Every row gives one point. The last column is the point's height on a tilted bowl or saddle (a function of degree 2), plus a little noise. Count its main directions that bend up, bend down and stay straight.

Points (15 x 4)
[[  72   24   -5  -43]
 [ -39  -16  -17  -32]
 [   9  104    1  -53]
 [ -23   21   16  -22]
 [   1   41  -13  -24]
 [ -33   41   72  -65]
 [  25  -36    8  -30]
 [ -54   13   19  -16]
 [ -28   -7   63  -63]
 [  43   54   69  -73]
 [  99  -16  -20  -29]
 [ -57   48 -105   19]
 [  17   -1  -45  -54]
 [   4   73  -14  -32]
 [   3  -27  -10  -44]]
Directions: 1 up, 2 down, 0 straight

Points (21 x 5)
[[ -31   35  -22  -49   22]
 [  39  -37   -2   23   19]
 [  18  -56    9  -20  -22]
 [  10   -8  -42    0  -27]
 [  -5   -9 -119  -35 -121]
 [ -53  -56   72   26  -26]
 [  -5   15   49  -43    1]
 [  44  -51   66  -44  -38]
 [  44    7   -5  -51   -8]
 [  15  -51   11   28    8]
 [ -11  -80  -10   62   -8]
 [ -43   18   37    2    3]
 [  -5    5  -34  -25  -18]
 [ -64  -21  -14    1  -25]
 [  15  -73   69  -21  -31]
 [  29   47   10   84   -3]
 [ -22  -63  -53   -9  -73]
 [ -11  -21   41   25   -6]
 [ -14  -52   39  -46  -35]
 [   3    7   17  -49   -3]
 [ -39  -51  121   31  -45]]
Directions: 1 up, 2 down, 1 straight

Points (41 x 7)
[[ -23   14   41   -5   -4  -36   10]
 [ -39   23  -32    6   -1    1   -2]
 [ -22   18    4   27  -32  -38   23]
 [  13   -9  -31   25   21   19    7]
 [  24  -25  -71  -36   31  -16   -2]
 [   6  -26   34  -51    1   -5   12]
 [  19  -31   22  -10  -42  -44   40]
 [ -42  -15   -2   60  -19   28   23]
 [  14  -37  -20   -5  -61   15   28]
 [   6   23   -4   30    2    4    9]
 [   0   62  -52    6  -13  -24    1]
 [ -14    8    0  -25  -11   -1    2]
 [ -19  -49  -38    0   -5   -2   30]
 [   6   -3   31   40    0   58   -4]
 [ -58   -1    1  -11  -13  -25   14]
 [ -94   30  -19  -41   40  -44   -9]
 [ -15  -13   19   38    9    5    9]
 [ -55   34   27  -63  -16  -16    7]
 [   9   26   33   66  -46   -8   32]
 [ -24  -29   43   19  -73   -1   22]
 [  -6   65  -26    9   26   17  -13]
 [  -4   75   20   31   18   18   12]
 [  98    5   46    1  -28   57    6]
 [ -43   75   10  -27  -11   -4  -13]
 [ -63    2  -31  -45   -9  -14   12]
 [  20   -4    5   54  -14  -25   28]
 [  12   20   28  -56  -25  -41   38]
 [  20  -37   10   -9  -57  -48   53]
 [  35   29   37  -32   62  -57    7]
 [   4  -87  -51  -47 -121   13  121]
 [ -30   -6   -5   10   42   50    1]
 [ -16   11  -62   27   35  -12   10]
 [  32  -54  -21    4   -6   21   14]
 [  -9   29  -59  -82   -6   27  -33]
 [ -50   -8   13  -25  -16   -6   12]
 [  53   63   43  -26  -13  -64   70]
 [  17  -78    8   38   22   33   20]
 [  38  -21   -6    2   14  -26   12]
 [ -18   32   10  -38  -35  -23   18]
 [  -4  -39   -6  -48   14  -31   25]
 [ -36   -2  -37   22  -50    4   18]]
Directions: 2 up, 1 down, 3 straight

Points (62 x 9)
[[  24   47   37  -23   24  -22   48  -51  -62]
 [ -47  -12  -43   21    3   36  -14  -11    2]
 [  34   33    0  -29   14   14   13   61  -48]
 [   2   64  -40  -78   71  -28  -11    2  -12]
 [   8   60    6    6   23    2    3   43  -18]
 [  -6  -12  -37  -11   17  -50   13   12   14]
 [ -29  -17  -34  -61  -64   14   16   15   -8]
 [   8  -35  -53  -14   45  -11  -59   10   46]
 [  13   16   48   -4  -17   87  -55   20  -37]
 [ -19   80   -3   18  -27  -49   33  -35   63]
 [  -8   -7   23  -31    8    2  -23   15  -16]
 [   4  -33 -104   31  -79   19   63  -23  -80]
 [  20  -54   78  -16  -39  -20   10   16  -31]
 [ -24   12   -1  -20  -24   -2    3   37   -7]
 [   1   21   30   -1   64   26  -54   34  -39]
 [  37    2   -4   20    2    6   -7    5  -33]
 [   1   -5  -68   15  -14  -30  -39   38   -3]
 [  65   46   14  -54    9   51  -38   30  -54]
 [  19   34  -36   14   26   -2   -5  -46   -9]
 [  25   -4  -29   94   49   15  -51    6  -52]
 [ -48   41  -25    4   71   34   32  -23    8]
 [  25  -11  -10    0   30   39   10    1  -22]
 [   8   21    1  -34  -10  -60   -6  -16   -4]
 [ -61  -32   22  -18  -32   25   27  -13  -43]
 [ -32  -39   27   15   -4    5    4   31  -26]
 [   0   20  -24  -14  -38  -33    2  -75  -23]
 [  65  -12   54  -10  -41  -30   19   23  -52]
 [ -42    5   85   16  -33  -10   39  -30  -17]
 [ -23    6   42  -29   15  -42  -63   44  -42]
 [  17   39  -16  -59  -28   -6    2   27  -11]
 [  42   19   25  -54   80  -32    6   18  -80]
 [ -20   92   -5  -23   33   18   43  -50  -25]
 [  10    0   16  -46   19   35  -27   54  -19]
 [ -70    8   39  -36   87  -12   23  -49 -108]
 [ -55   24  -16   80  -26   70  -17   19  -83]
 [   7   32   29   17  -10   89  -29    0  -45]
 [  29  -28   42   54  -35    9    0   11  -40]
 [ -18  -30    7   -5   47    3    3    3   -8]
 [  25   19  -33   12  -22    6   11   -6  -24]
 [ -48  -56   46   -3  -18  -47  -30   31  -36]
 [  27   16   47  -55   -4  -18   29   18  -59]
 [  47  -26    2   14  -21    4  -24  -15  -37]
 [ -40  -49   49   42  -33   12   10   15  -29]
 [  29  -14    8  -29   -6  -15  -23  -17  -22]
 [ -58  -31    0  -25  -66    4    9   -2   -7]
 [   4   44   46   -7  -21   66   12  -18  -31]
 [ -23   18  -93  -22   39 -113 -121  -23   26]
 [  32   -3    6  -56   36   28  -37   43  -15]
 [  15   16   11   -6  -34    2   52   17  -28]
 [ -36  -50   34   21   30    5  -72   14  -38]
 [   2   73   71  -23  -50  -13    4   15   28]
 [ -56   -7   -4  -18   50   26   40  -17  -43]
 [  51   39   43    9   -1  -81   20   46  -38]
 [  19  -10   40    2   26  -30   18   39  -48]
 [  23   -9   59  -48   61  -32  -26  -47 -112]
 [ -11    9  -11    5  -33   21   75   67  -76]
 [  35   19    6   26   48   37  -17  -11  -32]
 [   7  -98    5  -12    3   22  -55   11   41]
 [  25  -22  -65   -8  -24   -8   34  -40  -36]
 [  26   44    3   11  -41   70    6    6  -47]
 [  71  -38  -16   11  -93   15   22    5  -64]
 [  13   17   -6   12  -68   35  -63   27  -43]]
Directions: 2 up, 4 down, 2 straight
